Rows are points. Examples show where two turns around zero, p and q, send a point. Write where each new point lands after one turn and then the other. Backwards means that the second turn is done in reverse. Each puzzle has new turns, and all numbers are rounded.

Turn p:
[-12 -28] -> [-28 -11]
[12 -5] -> [  5 -12]
[ 0 33] -> [24 23]
Turn q:
[ 16 -20] -> [-18 -18]
[-48  10] -> [ 5 49]
[13 -1] -> [  0 -13]
[10 16] -> [17 -8]
[ 9 -4] -> [-3 -9]
Where do these land?
p, then q: [ 8 23] -> [ 12 -21]
p, then q: [21 -8] -> [-20 -11]
p, then q: [-30 -15] -> [ 8 33]

Turn p:
[  2   9 -10 -25] -> [  5 -17  -4 -22]
[-13 -22   2 -41] -> [-13 -30  29 -22]
[-25 -14 -27  38] -> [-42  31 -14   8]
[ 38   2  18 -20] -> [ 31 -32   1  13]
[-2 25 16 48] -> [ 17  47 -12  22]
Turn q:
[-44 -19 -15  21] -> [  3  -8 -53 -10]
[-28  13   1  28] -> [-16  19 -33  -4]
[ 44 -13  25 -12] -> [ 9 -8 39 35]
[-19  -1   5 -18] -> [-15 -19  -4 -10]
[ 47  19 -16 -19] -> [ 19  15  50 -10]
Where do these land?
p, then q: [42 17 15 11] -> [38 27  8 14]
p, then q: [-34 -26 -20   0] -> [-34 -19 -22 -15]
p, then q: [-34  15  -1  -6] -> [-26  -9  21 -15]
q, then p: [-46 -19   1  10] -> [-43 -12 -20 -14]
p, then q: [ 47   7   0 -24] -> [ 49 -11   3  18]
p, then q: [ 47  15 -22  16] -> [ 50  18 -11 -15]
q, then p: [-23  -8  28  -7] -> [-34  14   8  -1]

Turn p:
[ 25   5  19 -20   4   6   8 -21] -> [ 14  10   4 -21  11  29  14  10]
[ 11  12 -20  15  15  37 -44  48] -> [-14   7  -6  44  46 -30 -23  31]
[-41  -5 -22  -4   1 -21   9 -27] -> [-29 -24  -2 -25 -22  -9   3 -30]
[ -7   2 -19 -15 -16  14 -13  15] -> [-12  -3 -18  -3   1 -17 -13  24]
[ -3  23  -1 -19   8 -17   4  -1] -> [ -3   4   2 -17   4 -14  27   0]
[ 28  -3   5  -3   3  -2  -6 -19] -> [ 14   3 -10  -6  17  23   6  -4]
[  3 -28   5  16  -4 -18   0  23] -> [ 29 -13   1  20 -12 -12 -13 -10]
[  7   7 -20  -1  -9  11  18   1] -> [-13  -7 -12   8 -10   9  12  17]
[ 0 -7 17 24 32 30  6  7] -> [ -6   1  39  27  15  16 -12   3]
[-10  -2  31 -16 -13 -18   9  -8] -> [ 19  15  11 -28 -20  -2   2  -7]
[-13  -2   5  23 -20 -23   8 -18] -> [  0   8  -9   0 -28   4  -1 -33]
Turn q:
[ -8  12 -25 -11 -13  14  18  12] -> [ -5  21  -5 -22  13  17  18  -3]
[14  0 28 -6 39  1 -4 -9] -> [ 23  -5  -7  41  -4   1 -16  -8]
[ -3 -10  21  21  28  -6  11   2] -> [  3 -16   8  30 -21   7   5 -14]
[ 20  11 -13  -2 -25 -39   9 -19] -> [-14  -7 -33 -10  -2 -31  19  23]
[-23 -19 -14 -21 -13  13  -3   1] -> [  9  -6  14 -29  25   5   1 -10]
[ -3  13 -21  11 -10 -17  -6 -18] -> [-30  -4 -16  -7   5 -15   1   0]
[ 33 -21  22  22  30   1  -3   2] -> [ 17 -21  -7  27 -36  14 -20   4]
[ 17   0  25  17  11  14  -3 -19] -> [ 10   4  -5  15 -28  -9 -22 -13]
[-29   7  -3 -17 -34   9  -1  23] -> [ -2  21  32 -27  21  -2  16   9]
[-19   8 -19 -14 -13  10 -18  25] -> [-11  14  20 -17  28  14  -3  13]
Where do these land?
q, then p backwards: [  1  -1 -28  -4 -22  -1  16  15] -> [  8  18  -2 -28  -2   3   8 -22]
p, then q: [28 -9 11  2  5 17 -4 -1] -> [  4  12  -1  10 -12  24 -19   1]
p, then q: [ -1  -1 -32  26  -1   5  11  13] -> [-26 -19  14 -15 -18   5   6 -12]
p, then q backwards: [  5  17  24   3  -4 -29  -2  32] -> [ -1  15  40 -19 -14   0  19  -9]
p, then q backwards: [-24  18   1  -2  11   1   0   4] -> [-20  11   3  12 -17  -6  -5  -3]
p, then q: [  8 -30 -18 -17  -6  12 -25 -22] -> [  9 -18  -2 -10  29  25 -30  -1]
p, then q backwards: [-12  -2  24  22 -13  18  21  -4] -> [ 4  9 16 27  6 24 -3 21]
p, then q: [-24 -10 -30  12   5 -31  13   7] -> [ -3 -37  -2 -24  -9 -24  15  -9]
q, then p backwards: [ 27 -11  23  -2  -4 -24  21 -32] -> [  3  -8 -21  -4 -24 -38   5  30]
p, then q: [ -2  30   9  -5   6   3 -32   5] -> [-14   6 -10  36  20   0  10  -1]
p, then q: [ -4  -2  17 -35  21  27 -20 -18] -> [ 31   7  15  30  31  13 -12   1]

Turn p:
[  7  26  15 -19   1  -9  16  10  11  22  27] -> [  1   3  21  15  -3 -14 -20  -5   4  40  14]
[  4  27  20 -14 -12 -24  26  17  -2 -31 -25] -> [ 19  10  -1  33 -28 -31  20  11 -27   6  -2]
[-3  7 31 -5 -3 -6 27 16 -6 43 -3] -> [ -7 -20  13  37   6   7 -12 -10 -15  36 -10]
[  7 -13 -23  11   1  20  -6   6  15 -13 -11] -> [ 10  13 -11  -5  12  16  14  14  19 -17   0]
[-27   1  10  -3 -14   0  -7  -1  17  19  10] -> [ -2 -27  -6   2 -12   7 -21   7  13  12   6]
[ 14  -6 -13   1   6  -9 -32   7 -13  -5 -21] -> [ 15  12  -6 -12   6  -6  -4  -8   1 -24 -31]
[-16   6  12  15  -4  -1   9  15  -6  16  40] -> [  4 -12  11   0   2  17 -28  -7 -16  18  30]
[ -7 -32 -33  -7  28   9 -12 -15  -5 -23  -6] -> [-17  18 -34 -36  19   0  15   5   5 -18  -4]
[ 25   1  13 -15 -39 -27  22   5  -5 -15  -2] -> [ 32 -14  12  14 -13 -28  32 -17 -10  12   6]
[  3 -17   8  13  18  17 -18 -19  10 -19   1] -> [-16  -3   7 -22  15  -1   5  25   4 -26   1]
[ -6  -6 -29  27  23   4 -10 -32   8  -5  -2] -> [-29  13 -13 -10  11   6  -3  -4  19 -38  13]
[ -1   6 -10  -4  -4  26 -15  -9 -25  10  -9] -> [-10   8   7 -16 -14  25   3 -10   3  -2 -23]
Turn q:
[ 14 -21  27   9  10  -2   3 -33   1 -10   6] -> [ 11 -19  20  -5  -1  20  21 -21 -13  -4  22]
[  4  31 -27  10  17 -30   2  15  -7   7   1] -> [-17   1 -30  17  14 -19   1 -17  18 -12 -23]
[-10   5 -15  -7  -9 -22  -8   8 -27   4 -20] -> [  3  -3 -26  -2  19  -7  -9   5 -17   3 -27]
[  6   2  13  -6  10  31  18 -18  -9 -16   1] -> [  2  -2  18 -11   7  30  -3   9   8 -22  17]
[  3  11 -22  12   6  -2 -38  27 -16  13  -5] -> [ 22   6 -17  23  -3 -10 -13  -3  15   8 -39]
[  9 -48   2   4   7  20  28 -16   8 -20   9] -> [ 13 -23   7 -13  -2  19  19  16   9   9  49]
[  6  25 -28   8 -31 -11 -16   9  -9  18   5] -> [  0  21 -36  15 -21 -13  -9   0 -10  -9 -23]
[  4 -22  15 -17  12  15  17 -17  11  20   2] -> [  4  13  15 -31   3  13  14  -7   6  13  22]
[ -4  16 -12  10  -4  -5 -10   3  18   1 -27] -> [-23  -5  -4   7 -13   3   2   5   2  11 -28]
[-27 -17  29  10   2  16  20 -11   8  -3  15] -> [ -7  -5  23  -5   2  13 -19  -7  -6  14  40]
[-13  24 -25 -20  -9 -18 -35  15   4  -4   8] -> [  1  -2  -9  -3 -15 -41 -18   2   1 -11 -35]
[  8  -7  44 -12 -10   7  19  17  19  -9   6] -> [ -9  17  41   7   9  -7  13  15 -13   3  26]
Where do these land?
p, then q: [ -8  12  20  34 -15  23   5   4 -16   4  19] -> [ 32  11  25   9  -2  18 -20   8  -9  -7  20]
p, then q: [ 16  -7 -27   5  -1 -17  -3  15  25  16 -24] -> [-20 -21  -4  14 -19   9  27  -8  26   1 -11]
q, then p: [ 17  -8 -15  -4  16   3 -13 -23 -18  17   9] -> [ -6  15  10  -5   1 -12  32  -2  27   2  -1]
q, then p: [-11  -8  34  13 -31  26  -4 -13 -14 -23   0] -> [ 16  -6  34 -29   1  27  -2   4 -30  -3 -11]
p, then q backwards: [  6   6   8 -31   8  40  -4 -22  -8  10  15] -> [-13  -2   7 -17  11  15   5  -5  40  15 -32]
p, then q: [ -1   4 -19 -11  -8 -44  11  -5  16   8   3] -> [ -7 -17 -24  -1 -24 -13  19 -29  -4   0   4]
p, then q backwards: [ 13  -2 -10  13  13 -32 -21  -1  22 -20  -3] -> [  4  14 -12 -24   3  -7   2  18 -19 -11  34]
p, then q backwards: [-16 -18   3 -34  27  12 -14  -4 -16  31  -4] -> [-34  11 -16  -6   8 -13  -2  -3   4  20 -43]
q, then p backwards: [ -1  -9 -22   8 -11 -17  -4  12  19 -15  -1] -> [-16  -1  16 -19  -7 -13  11 -10  16  -6 -13]
p, then q backwards: [-27   6   7  20   1  30  30   4  -6 -11  10] -> [  5 -11  13  22 -28  18  30 -15   5  -6 -13]
p, then q: [ 34 -23   4  -9   1 -31  -1  23  17 -12   2] -> [  0  -9  -7   9  24  -9  44 -24  15  -7  -5]
q, then p backwards: [-24  28  14   6 -18  26   3  26 -16 -11   8] -> [ -7  31  12  27  32  -2 -13  17  15  10   1]
p, then q: [  1  11  10   2   6 -25   4  -4  22   2 -18] -> [ -7 -21 -10  26  -3 -10   5 -10  -7  13  -3]
p, then q backwards: [  1   8  -7 -11  11   5  10 -11 -27   2 -15] -> [  7  18   5   3  -9 -13  -2  -8  13  21 -13]

Turn p:
[  4  -3  -4  -5  11   1 -13  -2  -2   3   5   3  -5   1] -> [  6   5  -4  -6   7 -11   7   4  -6  -5   0   0  -1   5]
[  7   2 -12  -5  -7  19   3   7   3   1   4   1   2 -12] -> [12 -4 -6  2 -8  4 -1  2  4 -7  7 15 16  0]
[ 1  6 11  4 -4 -6 -3  0  7 -5 -5  7 -8 -5] -> [ 4  7 11  6 -2  3 -2  5 -6  9 -9  0 -1 -1]
[-12   8 -15   1  -6  -7   1  14   9   1   8   9   4   4] -> [-10   9   1 -15  -8  -4  -8  -5   4   7  -1   2  19   2]
[ 7  7  7 -3 15 -2  2 -3  7  7  5  0 12  1] -> [ -1   7   2   2   7  -1  18 -12   2  -2  -1   1   0  -8]
[  8  -5   4  -4   2  -6   9  -2 -11   3   2 -10  -5  -3] -> [ -4  -2 -13  10  -3   0   6   3   3   1   1  -1 -12   1]
[-32  11  -1   3   1   1   6   0 -31  -6   5   4  -4   1] -> [ -5  14 -12 -14  -4  22 -20  -9  -1  -1   8 -11 -13  19]
[ 7 -4  3  5 -4 12  8  9 10 -3 -2  3 -6  7] -> [ -4  -3  10  -1  -5   3   1  13   1  -2   6  12   2 -10]
[ 9 -4  2 18 -6 -5  2 -6  3  4 -3  6  0  2] -> [-5 -7  6  3 13  5  2 10  6 10 -7  1  3 -1]
[-11  -5   8  -7  -4  -2   0  -3 -22  -7   2   9   3   1] -> [ -2  -4  -1  -7  -7  12  -1  -4  -5  -3  -1  -7 -13  20]
[  5  -2   5   0  -5   6   9 -11  11  -6   8 -10  -2   0] -> [ 0 -2  8 14  1 -4 -4 -3 11 -4  2 12 -6 -3]
[  5  -4   9  -2  -6  -1 -12   1   4   5   3 -43   9   3] -> [  4 -13  -1  21   1 -22   1 -12   3   9  26 -10  -8 -10]
[  7   6  -9  -3  -6  -1  -5  -2   6  -3 -19   9  -4   7] -> [  4  -2   8  -1  -3  -1  -3  13   0  -8 -11 -12  11  -6]
[-14  -6  -7  -6  -1  -3  -9   2   1  12 -13   8  -3   0] -> [  9  -6  -4 -19  -3  -4  -6   1  -5   3  -9  -9   1  -4]
[ 8 -7  0  4 21 -6  2 -3  6 -6  0  4  8 -7] -> [ -8   1  -3   5  14  -1  11  -6 -12  -6 -10   8   2  -4]
Turn q:
[  2  -2  13  -5   5 -11  -4   2  26   6  13  -4  -3  -1] -> [ -2  15   4 -10  -3  -4  -9   1  13  19  15  -5  -2   5]
[ 8  3 -5  2 -5 -2  4  5 -3 -4 -7 -6  7 11] -> [  2   2   3   7   5   1  10  -1   3   3 -15   3  -2   4]
[-3 -2 -6 -6 -7  3 16  5 -3  4 21  1  6 -5] -> [-11   8  -3  -8  -8   4  18  -2  -4   0   5  -2  10 -11]
[  0   3  -6   4  13  -8  -5  -2   2   6  -1  10 -20  -5] -> [  0   0   4  -9   2   2 -18  -7 -16   1   6   6  -7   4]
[  6  -3  15   9   2  -7   7   3  -9 -10  -6  -7   8  -2] -> [  6 -10  10  11 -13   2   3   5   7   7  -7   5   6   0]
[  8  -1  -6  -5  -9   4   3   8   4 -12  -8  15  -5   4] -> [  6   8  -1  -4   4   6   4   8   1 -10  -6  15 -13  -4]
[  8  -4  -1   3  -5   2  -2 -36  -5   5  -6   2   5   5] -> [  9  -6   0  -3  -2 -14  -3 -19  11 -22  -4  -1  10  12]
[-35   3  -5   0  -7   1  -2   4  -4   1  -8  -4   6  -4] -> [-17  -8 -17  15  -4  -4  -4   2  -4  -3  -4 -15 -11 -13]
[ 5 -3 -4 -4 -6  5 -6 -2 -2  5 -9 -9 -4 -4] -> [ 10  -7 -11  -1   6   3   2  -6   2   1  -1  -2  -3   4]
[  6   4  -4  -8   7   2  -8   7  13 -13  -2  -9   1  -3] -> [14 12 -5  1  6 -3 -3 13 -2 10 -3 -4 -2  1]
[-2 12 -4 -9 -3  1 -6  4 -8 -2 -7 13 -8  1] -> [-6 -4 -8 -6  5  2 -4 10 -9 -9 -5  9 -8  6]
[ 9  5  0 17 -1  6 -6  1 -5 -3  6 -3  8 -4] -> [ 4  1  7  8  1 15 -1  1  0 -4 -4 -6 14  5]
[ 8 -8 -2  2  8 -2 -8  6 -7  5 -4 -2  9 -2] -> [ 4 -5 -1  7 10  2 -4 -3  1  8 -2  8 12 -3]
[-21  -5  -2  -3   0   2  -5  -1   6   6  26  -5  -9   2] -> [-15  10  -4   2  -1  -4   3  -3  -8   1  26 -15  -1  -1]
[ 3 -3 18  3  9  4 22 -4 -3  7 -7  9  0  6] -> [ -3 -17  22 -12  -5  -7   3   0   8  -2  -2   5  -1  -9]
Where do these land?
q, then p: [ -5  -2   4  -4   5   5  -2  -5   7   4  -6  10 -10   3] -> [  2   7   0   1  -3 -13   1   2  -9   0  -3   4  -6   8]
q, then p: [ 46  -4   5   4  -5  -8  -4  -4   2  -1  -1 -10   6   0] -> [  2  -5  24  -3   4   5  30   5  16 -15  -6  -2   9 -16]
q, then p: [-1 -1  6 21 -5 -1  1 -3  3  6 -5  4 -5 -4] -> [13 -6 14  5  6 -3 -7  2 -2 -2  5  5 -8  2]
p, then q: [  3  -4 -13   5   2   1  -9  25 -10  -1  48  -4  -4  -8] -> [-44  25   7  -7   9 -12   7  -8  -8 -10  -5  11   7   5]
p, then q: [-2 -5 -3 -6 -2 -1  7 19  1 -7 -8 -8 -6 -7] -> [ -7  -1 -15   9  -4  15   4  -6  -2  -9   1   4   3  -2]
p, then q backwards: [ -5  -2  -5   6  -2 -16  21  -4  -2  11   3   2   1  -3] -> [ -3   6   0  -4 -14 -11   1  10   5  14  -9   0  13  -3]
p, then q: [-7  0  9 -8 -2  2  2  7 -1  9 -1 -5  6 -7] -> [  4  -1  -5 -10  -3   3   7 -12   2  -8   4  -1   3   3]
q, then p backwards: [-2 -4  3 -5 -5 -7 -9 -2  4 -4 -4  4  3  7] -> [ 3  0 -4  0 -1 -1  4 -7  0 -2 12 -7 -8 -1]
q, then p: [  0   2  -8 -10  -8   9  16  -6   5  -2  -7   5   5  -5] -> [  2  -1  -7  13 -14   0  -5   0  -4  -8 -13   1   5  -4]
q, then p: [-4 13 -1  2  0 -2 -5  7 -4  2 -5 13 -1  0] -> [  4   0   1 -12  -3   2  -8   3 -14  -4   4  -4  -1   1]
p, then q: [-6  3 -4 -4 -2  3 -7 -6 -4  1 -3 -8 -9  1] -> [ 7  7 -2  3  3  4 -1  0 -4  7  2  2  0 12]
p, then q: [ -6  -4  -2   4   2   8   0  -4 -14  -4   9  11   4  -7] -> [  0   2   6  -1  15 -11   7   6  -4 -12   3   3  -1   1]
q, then p: [-6  3  5  2 -3 -3 -9 -1 -1 -6 -8  6 -4 -1] -> [-1  0  5 -4  2 -5 -7 11 -7  3  3  0  4  4]
p, then q backwards: [-6 -4 -1 -3 19  2 -1 -6 -1  4 -3 -7  3  0] -> [ -6  -5 -16  -5  -3   8   1  -3   3   6  -6   4  -6   1]
p, then q: [ 0  7  9 -4  6 -1  4 -2  1 -8  6 -4  0 -7] -> [ -2  -2   8  -2  -5   4  -4  -2  -3 -12  -4  -4  -1   7]
p, then q: [ 7 -3 -3 -1 -4  6  1 -6  5 -3 -8 -9  3 44] -> [  3  10  -2  10 -24  -4   0  17   5  23  21  -9  -9  -5]
p, then q backwards: [-6  4 -2  0  5  3 -5 -7  9 -2 -7 -1  9 -6] -> [  4  -5 -11   9   7   4   1  -6  -1   5  -5   0   3  -2]
